Each row is a point. Each table stands for the endless flat space through its points: a line for two points, a plane for three, and so on. Write the one point that lies in both, or say that there is none.
In the rows, 128 means zero.

First (2 x 4):
130, 163, 115, 102
158, 139, 107, 86
Second:
158, 144, 83, 64
155, 188, 125, 115
151, 180, 126, 113
They share: no point

First:
140, 86, 104, 119, 151, 111
146, 72, 121, 122, 177, 98
164, 100, 123, 110, 143, 108
Second (2 x 6):
150, 91, 117, 110, 162, 115
160, 85, 123, 126, 150, 113
They share: no point

First (4 x 9):
136, 174, 149, 116, 122, 127, 88, 168, 107
130, 160, 142, 113, 113, 127, 87, 180, 120
135, 184, 153, 112, 145, 127, 101, 136, 102
115, 161, 142, 96, 156, 129, 116, 122, 131
Second, 2 rows:
101, 170, 111, 120, 130, 107, 112, 156, 150
133, 142, 135, 92, 114, 131, 112, 148, 122
They share: no point

First (3 x 11):
137, 105, 124, 123, 106, 145, 139, 147, 98, 142, 165
113, 137, 100, 111, 86, 141, 119, 111, 122, 146, 181
121, 85, 100, 107, 126, 145, 115, 119, 114, 158, 149
Second, 2 rows:
125, 88, 67, 99, 99, 146, 120, 90, 128, 171, 158
109, 112, 103, 107, 115, 142, 108, 114, 120, 151, 162
They share: 113, 106, 94, 105, 111, 143, 111, 108, 122, 156, 161

First, 4 rows:
121, 115, 112, 95, 108, 173, 133, 159, 129, 76, 130, 129
179, 138, 158, 111, 153, 124, 101, 155, 133, 104, 121, 68
105, 129, 110, 108, 123, 136, 102, 137, 161, 85, 113, 91
109, 103, 106, 108, 109, 142, 86, 161, 153, 109, 151, 89
Second (3 x 12):
127, 138, 123, 98, 126, 134, 98, 144, 163, 67, 159, 83
131, 132, 123, 120, 90, 144, 108, 190, 151, 75, 145, 101
137, 107, 123, 89, 140, 159, 115, 139, 125, 103, 132, 104
They share: 135, 116, 123, 102, 119, 154, 113, 161, 134, 93, 136, 104

First (5 x 18):
99, 148, 157, 143, 112, 109, 131, 144, 146, 159, 110, 154, 117, 166, 142, 188, 84, 164
120, 149, 115, 119, 113, 140, 103, 141, 127, 124, 134, 139, 95, 171, 156, 135, 106, 157
120, 161, 95, 87, 111, 112, 141, 91, 135, 172, 128, 131, 97, 149, 102, 179, 76, 141
121, 158, 72, 79, 134, 117, 136, 103, 131, 151, 130, 123, 88, 154, 118, 138, 101, 131
131, 157, 95, 79, 101, 102, 123, 83, 120, 173, 142, 111, 100, 135, 98, 182, 75, 155
Second:
108, 132, 71, 97, 125, 110, 161, 109, 161, 170, 147, 161, 85, 169, 114, 137, 110, 152
102, 123, 98, 88, 119, 92, 161, 115, 140, 194, 135, 155, 67, 178, 102, 146, 134, 128
116, 159, 86, 109, 133, 122, 134, 116, 150, 138, 130, 136, 112, 151, 136, 149, 81, 160
They share: 112, 153, 104, 103, 129, 110, 134, 120, 136, 154, 122, 132, 100, 157, 128, 155, 97, 144

First (3 x 20):
135, 118, 152, 119, 147, 135, 123, 161, 146, 130, 92, 123, 153, 119, 110, 116, 121, 103, 110, 120
103, 94, 168, 91, 111, 167, 119, 153, 154, 130, 116, 115, 133, 111, 74, 108, 109, 71, 130, 100
87, 78, 160, 87, 107, 161, 117, 149, 156, 138, 122, 103, 127, 115, 62, 116, 123, 73, 138, 104
Second (2 x 20):
131, 104, 154, 119, 137, 145, 127, 164, 142, 136, 98, 116, 153, 108, 107, 106, 124, 98, 121, 118
139, 88, 150, 133, 135, 149, 137, 174, 130, 148, 98, 106, 163, 90, 119, 90, 136, 104, 133, 124
They share: 127, 112, 156, 112, 138, 143, 122, 159, 148, 130, 98, 121, 148, 117, 101, 114, 118, 95, 115, 115

First, 3 rows:
122, 95, 150, 108, 97, 120, 122, 137, 146, 126, 122, 131, 104, 152, 124, 107, 149, 112, 160, 136, 128, 159, 132, 155
128, 87, 158, 100, 83, 112, 110, 141, 142, 130, 114, 117, 108, 160, 110, 109, 137, 130, 154, 120, 116, 151, 144, 153
135, 115, 134, 98, 116, 122, 114, 149, 132, 140, 126, 130, 104, 158, 131, 120, 143, 119, 153, 144, 122, 167, 142, 150
Second (2 x 24):
147, 85, 145, 106, 87, 126, 93, 163, 110, 146, 131, 109, 128, 131, 110, 134, 136, 119, 155, 114, 112, 170, 129, 146
123, 113, 149, 102, 111, 118, 121, 131, 146, 134, 123, 129, 104, 163, 122, 114, 136, 127, 151, 146, 120, 154, 153, 154
They share: no point

First:
128, 123, 122, 106, 153, 118, 144, 61, 86, 135, 121, 129, 103, 106, 90, 134, 155, 164, 141, 117, 166, 135, 160, 154
162, 122, 163, 151, 163, 118, 132, 104, 120, 155, 177, 75, 107, 168, 101, 112, 121, 187, 173, 105, 108, 105, 155, 149
120, 163, 140, 150, 113, 132, 126, 95, 132, 143, 99, 107, 123, 78, 88, 126, 147, 134, 119, 139, 172, 109, 140, 132
148, 127, 137, 128, 157, 137, 143, 76, 113, 143, 138, 104, 115, 118, 101, 130, 145, 149, 138, 114, 143, 128, 162, 155
149, 178, 176, 210, 110, 160, 117, 143, 189, 172, 134, 49, 140, 107, 112, 106, 118, 111, 122, 137, 125, 76, 131, 123
Second, 2 rows:
145, 160, 143, 161, 142, 151, 120, 102, 122, 166, 114, 103, 127, 90, 120, 119, 135, 134, 141, 105, 162, 107, 134, 131
139, 142, 140, 143, 139, 139, 132, 99, 131, 148, 138, 85, 112, 111, 105, 113, 132, 146, 138, 129, 135, 110, 146, 143
They share: no point

First, 6 rows:
116, 123, 182, 197, 154, 110, 121, 102, 113, 196, 101, 88, 99, 61, 202, 158, 168, 182, 118, 100, 95, 120, 95, 114
125, 110, 133, 105, 151, 112, 120, 78, 143, 108, 102, 66, 98, 121, 74, 152, 86, 117, 108, 122, 130, 112, 101, 118
135, 103, 160, 158, 180, 73, 109, 77, 113, 172, 147, 70, 123, 107, 150, 150, 144, 206, 147, 87, 140, 87, 136, 126
126, 157, 185, 133, 138, 94, 90, 125, 131, 183, 121, 96, 117, 107, 155, 186, 154, 173, 146, 83, 116, 94, 113, 80
116, 105, 145, 140, 150, 121, 130, 79, 136, 131, 88, 69, 91, 93, 116, 149, 109, 128, 102, 125, 115, 123, 89, 121
131, 124, 152, 171, 163, 114, 121, 95, 113, 147, 110, 84, 92, 83, 139, 144, 118, 142, 90, 109, 93, 128, 97, 136
Second, 4 rows:
175, 149, 160, 145, 120, 84, 134, 58, 80, 158, 73, 119, 127, 38, 178, 178, 128, 172, 157, 97, 119, 129, 135, 105
163, 125, 181, 149, 97, 115, 121, 74, 99, 167, 79, 132, 126, 57, 177, 151, 152, 167, 130, 100, 131, 104, 119, 119
111, 98, 159, 134, 136, 132, 104, 112, 127, 164, 101, 87, 91, 104, 147, 142, 141, 177, 104, 99, 122, 116, 103, 96
119, 80, 181, 136, 104, 156, 94, 114, 133, 172, 95, 111, 103, 102, 159, 124, 165, 177, 90, 95, 136, 92, 97, 114
They share: 123, 125, 160, 147, 138, 110, 121, 97, 116, 162, 102, 93, 95, 93, 147, 151, 133, 163, 119, 111, 117, 122, 108, 97

First, 6 rows:
126, 129, 82, 116, 78, 114, 152, 160, 139, 81, 106, 103, 124, 126, 159, 38, 66, 140, 79, 116, 122, 128, 104, 150
149, 121, 68, 135, 128, 131, 133, 187, 113, 138, 127, 125, 83, 119, 140, 115, 86, 158, 98, 171, 119, 98, 122, 122
131, 153, 70, 151, 139, 121, 126, 145, 84, 53, 161, 104, 93, 144, 114, 86, 101, 177, 123, 133, 168, 66, 153, 89
149, 134, 110, 98, 145, 142, 110, 190, 109, 105, 68, 104, 122, 92, 138, 123, 134, 129, 77, 129, 118, 83, 83, 98
170, 101, 85, 119, 135, 154, 140, 173, 126, 137, 94, 100, 100, 115, 169, 138, 110, 169, 120, 152, 110, 91, 118, 134
129, 148, 93, 106, 109, 119, 135, 140, 110, 20, 106, 75, 141, 122, 137, 49, 108, 154, 98, 88, 149, 85, 109, 108
Second (4 x 24):
146, 151, 88, 145, 126, 123, 120, 162, 84, 87, 102, 139, 96, 118, 146, 99, 72, 146, 108, 113, 101, 130, 146, 132
129, 94, 127, 124, 132, 161, 147, 143, 171, 146, 107, 87, 128, 164, 184, 94, 147, 140, 108, 126, 171, 66, 117, 126
121, 135, 96, 117, 118, 136, 117, 159, 98, 85, 90, 147, 112, 127, 143, 91, 77, 165, 117, 107, 108, 120, 138, 140
127, 145, 104, 117, 100, 154, 145, 141, 104, 69, 92, 165, 128, 117, 143, 101, 65, 181, 153, 121, 100, 130, 138, 158
They share: no point

First:
73, 121, 156, 116, 181, 115, 144, 107, 157, 147, 116, 124, 134, 140, 117, 125, 139, 97, 154, 153, 107, 119, 104, 89
176, 156, 182, 143, 101, 78, 145, 127, 179, 179, 97, 34, 39, 64, 163, 118, 216, 134, 120, 122, 184, 217, 127, 169
115, 205, 144, 168, 163, 78, 113, 43, 146, 150, 166, 73, 57, 131, 110, 98, 174, 102, 123, 154, 138, 159, 187, 150
115, 172, 123, 154, 162, 71, 112, 67, 172, 139, 124, 84, 78, 112, 144, 133, 190, 115, 115, 171, 119, 149, 156, 131
125, 179, 152, 176, 123, 74, 121, 59, 146, 164, 140, 95, 89, 113, 90, 78, 148, 136, 141, 158, 132, 177, 191, 150
50, 114, 158, 113, 207, 149, 148, 107, 160, 126, 105, 87, 80, 151, 156, 149, 163, 97, 137, 129, 133, 135, 74, 104
Second (4 x 24):
81, 186, 140, 150, 114, 111, 157, 117, 215, 124, 172, 124, 90, 130, 103, 109, 153, 150, 148, 134, 150, 100, 142, 161
97, 164, 142, 152, 150, 110, 121, 111, 159, 167, 129, 101, 80, 110, 110, 121, 162, 121, 115, 177, 123, 144, 113, 129
125, 168, 143, 113, 148, 87, 143, 83, 156, 161, 135, 82, 115, 145, 131, 122, 159, 114, 161, 141, 122, 146, 136, 143
117, 146, 165, 111, 160, 86, 155, 77, 160, 144, 128, 83, 117, 145, 138, 114, 160, 101, 172, 116, 135, 150, 147, 127
They share: 103, 148, 159, 135, 160, 100, 137, 95, 158, 154, 124, 93, 95, 123, 124, 116, 162, 107, 140, 146, 131, 150, 129, 121

First (4 x 24):
125, 58, 70, 175, 105, 183, 188, 179, 77, 165, 149, 176, 88, 134, 133, 125, 78, 115, 116, 193, 110, 113, 102, 154
146, 90, 89, 168, 104, 160, 159, 165, 104, 146, 108, 156, 117, 126, 105, 97, 120, 139, 135, 175, 128, 93, 113, 149
179, 102, 108, 129, 97, 151, 124, 131, 119, 107, 99, 128, 116, 138, 87, 85, 134, 149, 152, 143, 126, 95, 96, 132
133, 58, 74, 162, 102, 183, 180, 169, 78, 154, 152, 170, 83, 140, 131, 125, 76, 115, 118, 184, 107, 118, 94, 149
Second (5 x 24):
158, 91, 51, 141, 90, 147, 115, 159, 102, 142, 102, 156, 119, 135, 107, 101, 110, 151, 145, 172, 123, 95, 99, 148
178, 111, 107, 129, 86, 155, 135, 183, 150, 142, 118, 136, 87, 123, 87, 113, 158, 55, 69, 184, 187, 107, 71, 200
178, 105, 67, 145, 114, 131, 145, 127, 100, 116, 88, 156, 131, 117, 129, 109, 110, 165, 143, 186, 111, 107, 87, 112
123, 86, 106, 167, 96, 169, 171, 141, 72, 132, 116, 172, 116, 154, 106, 82, 81, 185, 153, 136, 97, 121, 124, 121
125, 85, 111, 158, 71, 177, 143, 177, 111, 147, 129, 161, 87, 157, 83, 88, 120, 116, 113, 142, 149, 106, 114, 179
They share: 150, 96, 95, 151, 94, 157, 150, 153, 103, 133, 111, 158, 109, 138, 104, 97, 112, 140, 126, 161, 129, 111, 101, 146

First:
150, 106, 122, 121, 144, 128, 129, 116, 126, 159, 128, 122, 98, 120, 140, 151, 118, 117, 166, 102, 120, 131, 81, 167
93, 153, 136, 161, 183, 110, 143, 144, 142, 125, 124, 95, 128, 166, 147, 111, 102, 105, 112, 112, 97, 107, 126, 132
152, 110, 129, 125, 150, 136, 115, 109, 122, 157, 115, 120, 101, 119, 126, 154, 115, 113, 169, 110, 117, 130, 82, 167
Second:
135, 100, 136, 112, 136, 149, 99, 104, 142, 106, 128, 87, 126, 128, 131, 165, 123, 134, 103, 93, 114, 118, 10, 122
145, 122, 143, 144, 204, 125, 136, 117, 130, 166, 97, 70, 110, 113, 152, 150, 134, 141, 162, 110, 81, 155, 107, 129
143, 133, 119, 158, 92, 144, 120, 119, 98, 139, 183, 177, 79, 124, 109, 112, 92, 89, 143, 55, 109, 114, 88, 161
135, 135, 183, 147, 233, 66, 149, 106, 144, 187, 79, 80, 145, 188, 152, 177, 144, 119, 186, 165, 102, 168, 136, 141
133, 92, 124, 123, 147, 138, 116, 65, 152, 114, 105, 96, 113, 157, 98, 187, 124, 127, 135, 107, 89, 135, 55, 141
125, 118, 108, 150, 107, 138, 145, 84, 124, 153, 152, 147, 59, 143, 96, 137, 97, 95, 169, 75, 107, 124, 104, 177
159, 150, 149, 172, 156, 132, 134, 143, 86, 178, 156, 112, 85, 92, 158, 109, 115, 124, 165, 70, 95, 140, 114, 130
They share: no point
